Rows are points. The window is the flat piece filled in between its corners: a triangle in 3 columns, a solid with four corners in 4, and so on. A path goes straight from each point to the next, and from the last back to the first. After which points does the path pass through the window?

Window (4 x 4):
[[  9.4 -18.5  -8.9  26.8]
 [ 30.0 -31.5  12.6  11.6]
 [-10.5 -30.0  -1.0  11.3]
 [-54.2  27.7  -0.4   7.2]]
Path:
(1): [-34.1 -15.7  24.0  34.6]
(2): [-27.1  -8.6 -29.5  -3.0]
(3): [-38.0  10.4 -13.5 -14.1]
(4): [-45.6  12.1  22.8  24.0]
(5): [-33.5   3.0  14.1  12.9]
(6): [-26.0   5.8   0.0  -8.7]
(7): [-9.2  3.1 -6.4 -0.6]
(8): [-19.8   3.5   7.6  32.2]
Through the window after points: none

Window (6 x 6):
[[  7.3 -50.0   1.9  16.6   4.4  19.9]
 [ 40.5  13.6   8.3  -6.8 -13.0  41.0]
 [ 12.0  18.6 -35.8   4.9  -7.7   4.6]
 [-45.2  40.8 -17.4  25.5   5.2  11.4]
 [-60.5   7.5  -5.2  -1.5   9.2  -9.5]
 [ 35.9  -4.1   0.5  -5.3  25.2  37.8]]
Path:
(1): [  8.8   5.1 -23.5   5.4   2.8  33.7]
(2): [-42.8  12.7 -41.2  13.9  -5.5  46.3]
(3): [ -9.3   7.2  26.2   5.0  22.4 -26.7]
(4): [-30.5  19.1   1.5   7.2   9.0 -13.2]
(5): [-41.7   0.6 -21.2   1.3   5.4  35.5]
(6): [ -9.8  23.1 -24.6   0.4 -11.2  49.7]
(7): [  0.7  32.6   0.5  15.3  34.1 -15.8]
(8): [19.7  5.7  9.1 14.6 10.7 11.6]
(9): [  4.9   6.0  -9.6 -14.7   1.8  34.5]
(10): [-11.9 -15.1 -12.3  -9.5  14.3  43.5]
(11): [21.0  8.4  5.8 14.0 14.8  2.1]
(12): [ 26.7  14.3   5.7  16.0  -4.8 -14.3]
Through the window after points: 2, 4, 8, 10

Window (8 x 8):
[[-19.3 -54.4   4.5   6.5  17.9  -4.0  39.4  -5.6]
 [  0.9  28.1 -24.7  -0.6   8.0 -17.6  13.8  -3.6]
 [ 25.7  22.1   0.6  -2.2  -3.1  -7.7  15.6  25.0]
 [-44.2 -40.2  19.1 -17.8   0.1  13.3  50.5 -12.8]
 [ 24.9  37.2   0.4  19.9  13.7   6.2  22.0  -7.5]
 [ 41.6  32.7 -33.1   4.3 -10.8   2.1  31.2  -1.0]
 [ 25.2  18.1  -4.0   9.2 -20.3 -11.7   4.0 -16.2]
 [ 38.5  10.7 -30.6 -10.5   5.0  50.8 -47.7   9.3]]
Path:
(1): [ 10.8  21.4 -14.9   9.9  -3.8  -2.9   8.4  12.2]
(2): [  6.4  33.4 -28.4  35.2 -19.5  -8.5  15.6  17.0]
(3): [  7.7   5.3  -7.7 -33.9  30.3  -8.4  14.7 -20.2]
(4): [ 18.5 -15.6   2.1 -16.3  33.6  -6.6  24.5 -20.4]
(5): [-25.6 -27.7  -2.9  28.8 -26.9   0.9  28.5  12.1]
(6): [-24.5 -33.0  -0.8  24.0  -1.4  -2.0  37.1   8.5]
(7): [ -3.3 -34.3   3.3  -8.3  18.4  -0.5  30.5 -10.1]
(8): [ 21.4   2.3   6.0 -38.7  27.2   6.8  25.2 -19.4]
Through the window after points: 2, 4, 6, 8

Window (9 x 9):
[[ -5.6 -39.3  52.4 -23.6  -9.8 -17.2 -14.7 -26.0  29.4]
 [-13.6  12.2 -19.0  28.2  39.0 -12.2   9.0   3.4 -37.7]
 [ -4.2 -69.7 -14.6  -4.6  17.6   1.2 -45.4  -0.6   4.0]
 [ 21.6 -16.5   6.8 -13.0   2.2 -19.3  -9.2  -3.9  59.4]
 [ 21.0  15.8 -21.6 -10.8  23.6   2.2  39.6  32.1 -62.6]
 [ -7.2 -16.4  38.3   0.1 -19.8  17.4 -20.8  16.7  41.9]
 [-10.1  21.7 -19.0 -16.5  18.4  35.8  39.0 -14.4 -20.7]
 [ -6.5   8.4 -47.6  16.3 -12.4  -2.4  47.8   4.3 -53.9]
 [ 48.6  -2.9  44.5   4.8 -21.5  15.0 -20.1 -31.3  38.6]]
Path:
(1): [  0.8  -7.9 -18.8  13.5   3.6   2.2  45.1   5.1 -29.7]
(2): [ 13.0 -16.4   3.2  -3.6  12.5   7.2  22.5   4.0  -7.2]
(3): [  1.5  22.8 -20.8   7.9  -0.2   3.9  -6.1  -5.6   6.9]
(4): [ -0.2  12.1  16.1 -19.1 -19.2  14.4 -35.9  12.0   7.6]
(5): [ 11.0  -9.5   9.8   5.4   8.9  19.2  30.1 -19.1  12.7]
(6): [ -4.4 -26.8   5.4   8.7  -2.6   9.3   7.5 -10.1  20.4]
(7): [  8.3  -0.2   4.8 -16.0   5.0  -8.3 -15.1  -9.2   7.6]
(8): [  2.9   6.7  -9.1  -7.2 -19.8  -8.9 -43.3 -41.1  29.1]
(9): [ 19.4 -30.0  28.7   0.0  15.0  18.1  18.5   7.7  -1.2]
(10): [  1.3 -27.7  25.7  36.5   7.7  15.4  35.7 -23.7  10.0]
(11): [ 34.9   8.5  10.4 -40.6 -22.9 -11.1 -39.8  -6.7  24.6]
(12): [  5.0  10.8  -5.6 -23.8  -2.9  -2.4  -0.4  17.2 -30.4]
(13): [ 13.5 -28.4   2.6  35.1  11.2  10.2  42.7 -10.8   4.4]
(14): [-18.9 -38.0  14.9   7.9   0.8   2.2  28.3   8.7   0.9]
(15): [  1.6  11.9 -23.2  -6.9   6.8   5.0  -9.8  -1.3 -15.2]
(16): [  2.1  26.6 -14.5 -18.7  14.4 -11.0 -25.7   5.3 -34.2]
Through the window after points: 4, 8, 10, 12, 16
